Each row is a point. Each table stands for the endless flat space through its points: a line for two points, a plane for three, and so on. Write the one point that lies in both, or say that there is none.

First (3 x 4)
[[ 27  21 -30  -2]
 [ -3  14  -2 -11]
 [ 27   5  -6 -14]]
Second (2 x 4)
[[ -2  28  -9  -6]
 [ 22   4 -15 -18]]
They share: no point

First (2 x 8)
[[ 14   0 -39   4   5  17  -5  -6]
 [ 12   4 -33   5   0  18  -2  -9]]
Second (4 x 8)
[[ 14  16 -29  14  -7  18   4   2]
 [  5  34 -29  -1   8  21  16  11]
 [ 16  23 -19  14  15  18   1  -5]
 [ -2  11 -19   4 -11  32   1 -27]]
They share: no point

First (5 x 11)
[[-19  36 -12  15  25 -18   5 -17   5  15 -20]
 [-23  24 -18  27  17 -10   9 -11  19  31 -16]
 [ 15  24  22 -15  47 -16  31   9 -32 -18 -10]
 [ -2  30  -1   7  30   4  26  12   1   6 -12]
 [-11  16  -6  18  24  -8  20   0   8  22 -11]]
Second (4 x 11)
[[-17  20   6  17   8   6  18  -6 -44  10 -17]
 [  0  25  -4  12  11 -17   7  -3 -24   5 -23]
 [ 18  16 -13  28   9 -24 -19  14 -12 -14  -3]
 [-11  21   7  13  18  -3  28  -7 -32  21 -21]]
They share: [  3  20   0  16  20 -16  16   0 -18  14 -17]

First (5 x 14)
[[ 32   1   8  -8  16 -12  22  17  27   0   0  12  12   5]
 [ 16  -4  13 -27 -17 -39  32 -13  15 -36 -15 -36  -5 -21]
 [ 16 -27  20 -18   2   9  10   6  18 -25 -19  -3  20 -22]
 [ 19 -25  12 -17 -18   0  18   0  21 -37  -5 -12  32 -40]
 [ 22 -15  19 -26  31   6   5  23  14   3 -29  14   2  12]]
Second (4 x 14)
[[ 14 -27  19 -13  -9 -16  22  -2  19 -38 -33 -20 -29   9]
 [  9 -13  12 -21  -7  -6  19  12  27 -28 -32 -13 -12  -2]
 [ 31 -33  24  -7  -3 -12  13 -10   5 -34 -14 -17 -10  -2]
 [ 29 -18  22 -16   8   4   4   7   7 -18  -7  -8  18 -17]]
They share: no point

First (2 x 20)
[[ 18 -21   7  -4  23   1  15  18  17  12   4 -26  -1  24  -1   8 -18   4
   13   8]
 [ 19 -22   5  -4  25   0  14  18  15  14   2 -30  -1  28  -3   5 -23   2
   11  12]]
Second (5 x 20)
[[ 32 -17 -33 -12   3 -19  50   1  -8  -8   4   1  29  13   8  -1  -3 -39
    0 -22]
 [  0 -28  39  -6  18  14  -8  39  36  19  10 -24 -24  11  -9  26 -17  44
   35  24]
 [ 18   2  11 -20  14   8  30 -17  -2  -1  16 -36  -4  13  23  -4 -29  -2
   -7  -6]
 [ 38 -12  11  20  52  18  22  11  38  17  -4 -34  18  41  13  14  23  -8
    7 -26]
 [ 25  -3  13  19  48   5  22   0  38   5  13 -25   4  31  22  14   8   0
    7 -21]]
They share: [ 16 -19  11  -4  19   3  17  18  21   8   8 -18  -1  16   3  14  -8   8
  17   0]

First (6 x 24)
[[-13   3  22  21  36  -1 -31 -10 -21  32  -1   6  11  39 -20   1  49  13
   13   1  21 -17  31  14]
 [ 30  -8  19 -11  13 -38  -2  12  11 -10 -26   1  -9  11 -26 -32   6  44
    4  -6 -21  20 -20 -33]
 [  9   5  13   2  17  -4  -1  -1 -11  26 -12  14  18  49   7   8  31  42
   -3   7  25  16   0   9]
 [-17 -14  12  10  19  12 -17  13 -16   6   3  -2  16  -5 -19 -23  12  16
   23 -36  -7 -19  -2 -43]
 [ 37   5  10 -19  24 -43   6   6  10   2 -38   7  -9  29 -16 -22  15  60
   -9  -2 -11  32 -11 -16]
 [ 17  -2   9 -22  -4 -19  -5  31   4   6 -17  21 -13  21 -23 -18  20  48
   20  13  25  27 -11 -26]]
Second (4 x 24)
[[ -1  -8  34  32  15  16   8  13 -17  -2   6  23  24  13 -13 -20  16  15
   21  -7  -7  12  -4 -17]
 [ -3  -6  -3  -8  -9  12 -33 -18 -25  37 -22 -10  23  28 -16 -14  31  29
   20  -7  17 -26  11  -9]
 [  5  -6  28  26  11  14  -4   7 -13   6   2  15  26  19 -13 -22  14   9
   27 -19  -7   6 -10 -21]
 [-14 -13  10  -4  13  -4 -27  13  -7  17   5  -6   7  17  -8   0  21  25
   12 -14  21 -16  -7 -27]]
They share: [ -7 -10  18  10  11   6 -14   9 -13  12   2   5  16  17 -11 -10  20  21
  17 -11   9  -6  -4 -21]

First (6 x 24)
[[-11 -12   8  37  -1  28  11  31  -8  12 -35  -4 -10   8  -5  16   7  -5
   -1  -6 -51 -30  -1   4]
 [ 46 -13  38 -17 -11  -8  24  21 -14   0   2  -3  18  54  12  22 -31   9
  -45  35  17 -15   4  -3]
 [ 27  -6 -12 -34 -23  16   9  -5   0 -19 -31  28 -35  16 -26  37 -18  21
  -34  12   9 -21 -22  -2]
 [ 36   0  -1 -38 -20  16   8  -3   3 -13 -24  26 -23  21 -20  37 -15  22
  -35  20  24 -33 -24   0]
 [  5  -3   3  10  -8  42  -3  17   1   9 -33  19 -25   3 -29  35   9  12
   -5   5 -16 -50 -27   1]
 [ 12 -22  12  10 -14  14  14  30 -32 -10 -26   6 -24  32 -32  43 -21   8
  -28  19 -25 -10  -1  -8]]
Second (6 x 24)
[[  9 -10  18   0 -21  25  16  31  -7  -7 -15  16  13   3   0   5   6  -7
  -15  11 -33 -15  -9   2]
 [  1   4 -10  -4  -2   5  33  28  20  11  13  28 -11  31  21  37 -28   8
  -27  -8   7 -12 -22  -6]
 [ 27  -1  40  22  -5  17  13  21 -42  13 -33   4   9  12 -22   1  15  28
   -8   2 -36 -44  15  15]
 [ 10  -1   4  -5  -9   1  20  28   9   4   1  16   9  -1  16  24 -22   3
  -34   5  -6  -5  -7   2]
 [ -4 -32 -16 -13 -10  27  12   5  25   6   1  16 -43  46  13  36 -25  -1
  -23  -1  -9  -9 -22  -3]
 [  5  -7 -14  -2  -5   2  20  20  32   8   1  16 -14  20  17  41 -43   0
  -36   3   8  -2 -28 -16]]
They share: [ 13 -15  11   7 -10  19  11  16  -2   6 -20   8 -10  20  -5  19 -11   7
 -19   6 -21 -21 -10  -2]

First (4 x 24)
[[-18  16  -1  28  15  26   0   3   0   2  12  24   0  21  17  33 -25   9
   -2  15 -24  13   2   1]
 [-38   8 -33  16  -3  18 -11  12  12 -11  14  -6 -18   7 -10  -1   4  27
   20 -21 -34  12   0 -16]
 [ -8   2 -33   0  17   4 -11  14   8  -1  10   2 -30  -7  20  -3 -10  25
   26 -21 -24  -4  12  16]
 [-15  -9 -23   1  13  13 -23  24  19   3  -2   8 -30  -8  14  -4  -9  22
   16 -24 -15 -10   4   9]]
Second (6 x 24)
[[-22 -10 -19  12  12  -2  -6   3 -15 -17  15  -2 -38 -20  31 -21 -24  23
   13 -24 -45  -8  -5  20]
 [-35  -7 -51   3   9  21  -9 -15  20  -4  25  54   2  10  28  22  -1  14
  -21   2   9   1  43 -27]
 [ 14  21 -17  10  30   1  -7  -1  21   9  30  -5  -4  19  27  22 -15  35
   -4 -22  -6  20 -14   5]
 [-38  17 -26  25  17   4 -19  12  25 -12  10  24  -1   5  13  17 -16  23
    2  -8 -13 -11   5  -5]
 [-30  34 -14  29  15  18 -29  25  42   3   1  27  10  24  -3  43 -14  26
   11  -3   2  -5  -4 -10]
 [  1 -18 -24  -6   7  18  -2 -10 -14   4  23   9 -35  -4  35  -4 -13  21
    5 -19 -23  12   8   8]]
They share: no point

First (3 x 24)
[[-27  -8   8   6 -23  -4   2  29  11   1  12  24  10 -13 -27  14  20  25
   -2  -2 -11   8 -21  16]
 [-16  -9  15  11  -9 -12 -22   9   1  16 -12  17  -4  10 -19   4  16   6
   -1  -2 -17 -19 -18  10]
 [-13 -10  14  16  -7  -8 -22   5   3  11 -16  14  -6  13 -19  10  12   7
    4  -6 -15 -22 -23  16]]
Second (6 x 24)
[[-27 -25  -5  12 -18 -33 -11  12  -4  52  -6 -18  -8 -24  -4 -21  -6  19
    0 -24 -22  -6 -28   8]
 [-10  -8  48 -13  -9   5 -43  17  23  -8  -3  37  27  15 -19   9  58   6
  -20  18 -37 -10 -12   7]
 [-12 -16  38  11 -15 -20 -14  30  23  36   9  10   5 -32 -10 -10  36 -12
  -19 -19 -47   0 -34  32]
 [-40  -5 -19  -3 -23 -19 -24   9 -15  32 -17  -1  -1   9 -28 -23 -16  19
    9   0 -21   5   0 -30]
 [-13  -3  27 -18  -8  11 -50   2   6  -8 -15  26  32  32 -18  -1  40  25
  -11  28 -25 -11  -3 -14]
 [-27 -11  -7   0 -18 -21 -27   8  -8  40 -16 -14   8  -4 -14 -29  -6  21
    0  -8 -28   2 -14 -14]]
They share: no point

First (6 x 24)
[[  0   0 -10  21  15   9 -16  -9   8  11  -3  25 -26  11 -10   1  28  27
  -18   0 -28  -5 -32  -1]
 [  0  -4 -12   0  15   5 -17  -6  12  36 -21  22 -25  29 -20   3  22  29
  -12   8 -33 -12 -37   5]
 [ 23   2  16  31  13 -10 -38 -24  -4   5  -4  34  -4   9  -4 -26   0  10
    2  21 -34  35   1 -11]
 [ 10  -7 -17  46  32   2   1   9   1 -32  18   7 -37   3 -32   3  10  20
  -19  -1   6  20 -31  -3]
 [ 17  -2 -12  47  33  -2  -2   4  -6 -29  16   4 -28   5 -22 -16  10  16
  -18  15  10  23 -19 -15]
 [ 27   5   4  46  26  -1 -28   7   3 -32  14  34 -26  22 -28 -28  -1  12
   -2  12   4  46 -16  -2]]
Second (3 x 24)
[[ 12  14 -16  28  15  -9 -44  -8  -8   6  -1  26 -18  14 -13   8  -5   7
    7   8 -37  30 -20  -6]
 [-11  -3   9   1  -3 -10 -25  -9 -23  31  -5   1 -12   2  -3 -12  -9   7
   -4  34 -27  20 -32  29]
 [ 19  -9  -6  28  24  -4  -4  -3  13 -11  -8  16 -21  20 -36 -27  15  34
  -19  13  -6  -1 -14 -19]]
They share: no point

First (5 x 24)
[[-31 -24  21 -21   8   0   5 -19   5 -20  24  -4  -4  15  -5  15 -15 -24
   42  39  10 -17  10   1]
 [-17 -17  18 -23  24   4   1 -11   3  -6  -1   7 -14   1  13  20   9  -8
   23  22  19  -4   7  12]
 [-16 -31  15 -22  16  41 -17  17  16  19  -9  -2 -33   6  31   7  14 -10
  -20   0  17 -28   4  21]
 [ -5   0   3  -9  29  24  15  -5  11  -6 -10   0 -13 -14  31   6  23 -15
   18   4  32   3   1  32]
 [-20 -11   5  -6  10  31  19   1  12 -13  17 -12  -3   6   9  -3  -2 -34
   30  24  21 -26  14  19]]
Second (3 x 24)
[[  2 -15  28   2  14  -1  -4 -17  20 -19  -4 -18 -22  -1  -6  16  -5  -7
   20  17  22 -15   8  23]
 [-10 -17  19  -9  17  10   1 -12  13 -12  -2  -8 -18   0  10  13   1 -14
   21  16  23  -7   2  20]
 [-16 -37  19  -5  17  24   9   2  -3  -8 -18  -4 -20  10  14  13 -11 -30
   31  24  39  13 -10  14]]
They share: [-17 -15  13 -17  19  15   3 -11  11  -8   2  -2 -15  -1  20  11   7 -16
  20  14  21  -5   0  19]

First (4 x 24)
[[  0   4 -12   9  14 -36  -3   3  31  16  -4 -33 -26 -15  12 -31  44  -4
   -4  34  -2  29  -8 -11]
 [-16  11   0   5  -3 -15 -12 -10  17   4   1   1  -1 -33   5  -4  29 -21
  -10  27   4  -1 -28  -2]
 [ 11  18   4  -5   4 -23  15  30  11 -17 -29 -17  12  -7  24 -33   0  16
    6   4 -10  27 -22  11]
 [ 10   2  -4   5  12 -40   3  15  27  10 -12 -37 -16 -11  18 -41  34   6
    4  28  -6  37 -12  -9]]
Second (5 x 24)
[[-27  30  11 -14  13 -23  20  20   8   6 -10   7  15 -16  19   5   5  18
  -22  14  -5  21  11  29]
 [  8   7 -22  21  -3  -5  -3  13  32 -24 -24 -33 -18  -4   0 -43  45 -25
    5   4   9  -1 -26   1]
 [ -5   4  -4  31  24 -14  23  12  15 -19 -28 -39   9 -10  -6 -35  28 -22
   -7   6  -9  -2  -2   0]
 [-12  20  -4 -24   5   4 -27 -19  39   8 -33   5  -3 -25  20  -8  38   4
   20  -1 -22  -9 -33  14]
 [-11  10  -7  -4   3   7 -18  -8  42  -4 -34 -13  -5 -16   5 -23  55 -14
   16  -6  -9 -17 -23  15]]
They share: [ -4  21  -8   1   7 -17   6  12  17  -8 -17 -11  -3 -13  15 -18  15   1
  -6  13  -4  15 -16   8]

First (5 x 24)
[[  3  17   5  18  -5   0  21   2   2   9 -17 -11  19 -19 -11   8 -28  15
    9 -27   0  26   8   7]
 [  3   8   5  28 -17  -6  19   0   1   8  -8  15  31 -41 -20   6 -27  24
    9  -5  -7  44 -30  -6]
 [ 31   8  25  -8  25  16  19  26   9   0 -22 -45  11  13  16   4 -15 -14
   25 -31  11 -12  48  -8]
 [-11  28  -2  23  -9   7  30  -5 -14   9 -30 -22  20 -18 -14   6 -37  20
   -1 -54   1  26  26  28]
 [  1  27   7  10   3  -2  15   0   6   9 -17 -29   5  -5  -9  12 -32   5
    7 -41   6  16  36  17]]
Second (6 x 24)
[[  8  28  49  23 -36  17  47 -27  37 -20  11 -31  24   3  -4  14 -26  -3
    7   7 -23  39  26 -28]
 [ 44  37  16  11   6   2  56   9  43  34  20 -10  39 -27   8  44 -17  21
    1  13 -32   3   8  20]
 [ 32  15  -3  22  37  -5  32  30   8  36 -13   1  24 -21  18  26 -22  21
    1 -14 -14   3   1  13]
 [ 24  36 -32 -37  -3   2   5  18  28   3 -10 -26  45 -49 -38  -7  -3  36
   26  11  17  22   6  29]
 [  6  -6  25  50  24 -13  41  15   7  24 -16   4   6  14  31  29 -30   6
    2 -31 -22  10  -3 -22]
 [ 28  36 -14   8  37  18   5  20 -12   4 -36  -2  29 -25 -16   0 -27  21
    3   4   3  23  13   3]]
They share: no point

First (5 x 24)
[[-55 -12  43  32 -44  -1   1 -12  35  -3 -14  -7  -9 -17 -36 -46  12   2
    7   7  55  17  -4 -11]
 [ -9 -24   8  12   2  13  10 -14  16  11   9  12  26  26 -10  -4  -7  18
    3 -11  14   3   9 -17]
 [ -6 -18   5  -6   1 -14  -1  14  19  20   2   9  45  40   4   7 -25  20
   -2 -25  13  -6  38 -19]
 [-45 -21  29  57  -6  37 -18  -9  34  -1 -44   6 -14   6 -39 -39 -13  13
   53  15  54  -3   7 -18]
 [-33 -25  31  38  -3  21   0 -11  30   3 -23   0   2   0 -29 -30 -11  23
   26  14  43   8  12   0]]
Second (6 x 24)
[[-10 -20  24   9 -19  50  11 -44  38  -3  -4  -4  -1 -17 -15  -2 -23  -1
  -14 -12  34  36  15 -49]
 [-24 -43  33  18   7  40  14 -49  53  -2 -14  21   0   8   4 -10  -2  -9
  -25  -2  49  36  10 -37]
 [-35 -16  29  48  -8   7  -7 -32  43  20  19   8  43  23 -28 -28   2   6
  -11  -1  45   7  -5 -32]
 [-16 -51  15  -4   5  25  23 -23  25 -15 -18  15  -6   8  13  -6  21  -3
   -8 -28  32  18   1 -23]
 [-20 -41  17  10  -1  14  16 -19  23 -10  -8  11  12  10  -2 -18  24  -1
   -3 -32  33   4  -6 -27]
 [-41 -25  24  43   6   3  -8 -31  48  33  21  19  34  46  -9 -12  -1  14
  -18  25  44  23   2  -8]]
They share: [-18 -21  14  15  -9  10   9 -15  19   8   7   9  19  18 -15 -12  -1  13
   2  -9  21   6   4 -18]

First (6 x 24)
[[ 20 -14 -23 -12 -11  15 -29  36  11  29  11  13 -44  -5   9 -27 -30   8
   11  -4 -30 -13 -22 -10]
 [ 15  -2 -29   7   3 -24 -40  33 -21   8  11  25  -4  -2 -15  -9 -12  31
  -16  32 -43   5   9  19]
 [ 25   4   9   0  18  -8 -17  13  16 -47  -3   4   6  -7  11  15  19   1
  -26  27  -4 -28  -8  -3]
 [  5 -16 -26 -27   8 -11   0  -3  25  -2 -23 -16 -25 -40 -17 -13  -8  -2
  -27 -22 -22 -21 -35   9]
 [ 32   4   3   6  -7  28 -29  42  13   6  29  15 -36  21  32  -8 -23  -6
   19  15 -21 -23 -12 -30]
 [  6  14  -3  -7  16   0  26 -18  32 -21  -5 -40 -24 -16  -6  14 -14 -40
  -25 -24 -26 -34 -33 -16]]
Second (4 x 24)
[[ 36 -16   9  19   2  16  -7   9   8   9  -1   0 -30  -3   7  -4 -18   3
  -32  15 -10 -21   9  -3]
 [ 42  18   7 -11  28  -8 -17  51 -10   9  -9  -6 -14 -15  -7  24  14  15
   -2  31  -4 -29 -17   1]
 [  6  -9 -12   1  -6  -2 -13   4   2 -12  -1  13 -10 -29 -18   5   2  18
  -37   7 -28  -5  -5  20]
 [ 26  -6  -7   1  18  -8 -13  17  10  -9   7 -10 -18   3   5  -8 -22  -7
  -12   3 -26 -21 -15  -9]]
They share: no point

First (4 x 24)
[[ 17 -14  16 -11   7  15 -10  15  -7   5  13  -5  -4   0   6   5 -11  24
  -15  18  -9 -24  -7  20]
 [  6 -11  42   0 -12 -19   8  14   2 -27  -9 -18  15  16  16  27 -14   3
  -23  -2 -29 -28  -7  -8]
 [ 17 -18   7 -11 -30   9 -23 -13  -8  11  24  16 -11  41 -11   5 -18 -14
   14  19 -19 -15  15 -16]
 [ 14 -10  10 -17 -19   6 -21  -8  -3  11  23  10  -6  34  -4   2 -10  -4
    1  17 -17 -12   7 -13]]
Second (4 x 24)
[[ 16  -7   3 -13 -11   4 -10   7 -15  15  11   0   2  12  -1   1 -25   0
   -1  18 -10 -16  -1  -4]
 [  1  -5  11 -13  -6   7   8  26  -8   3  -6  13 -14   5   0   2 -15  10
   17  28  -7  -3  16  -1]
 [ 25  -4  -5 -15 -11   2 -14   4 -24  27  19  -6  11  13  -1  -4 -38  -6
   -2  16  -8 -22  -8  -6]
 [  9 -18  15  -8 -18   7 -20  -8   1  -3   8   2  -4  18  -1  14  -1   4
  -20  12 -18 -15  -1  -2]]
They share: no point

First (4 x 24)
[[ 10 -23 -11   5  -1  20   1  -5  -9  -5  16  11  -2  -3 -13  -8 -32 -28
    8  -2  20  11  -6  14]
 [  2 -17  10 -17  13   9 -14  25 -12  13  -8  16 -21  -9 -11  15 -12  -1
  -18  12  32  18  -2 -21]
 [ 10  -9   7   6  17   7  -5   7  -7  -5   9  -2 -25   2  -2  14 -19  -5
   -1  12  15  19 -15 -14]
 [  1 -25  -2 -14   8   9 -11  19 -14  10  -4  18  -6  -2 -21   0 -24 -15
  -10   5  31  15  -6   0]]
Second (4 x 24)
[[ -4  -5   3 -15  10   2 -15  23 -23  13  -3   3 -24   1 -13   1 -10  -8
   -4  -2  18  32 -11  -5]
 [  3 -14   7  -1  12   2   3   4  -6  -5   3   3 -12  -1   2   6 -26 -15
  -13  20  15  20 -13  -6]
 [-10  -9  -3   0   0   6   5  -1 -10 -14 -12  17 -11  -7   9  12 -32 -27
  -21  27   3  30  -7  -2]
 [  1   2  17 -10  10  -6 -11  30  -9  16   4   3 -23   9  -4  -1  -2 -12
   -6   7  22  30 -13  -1]]
They share: no point
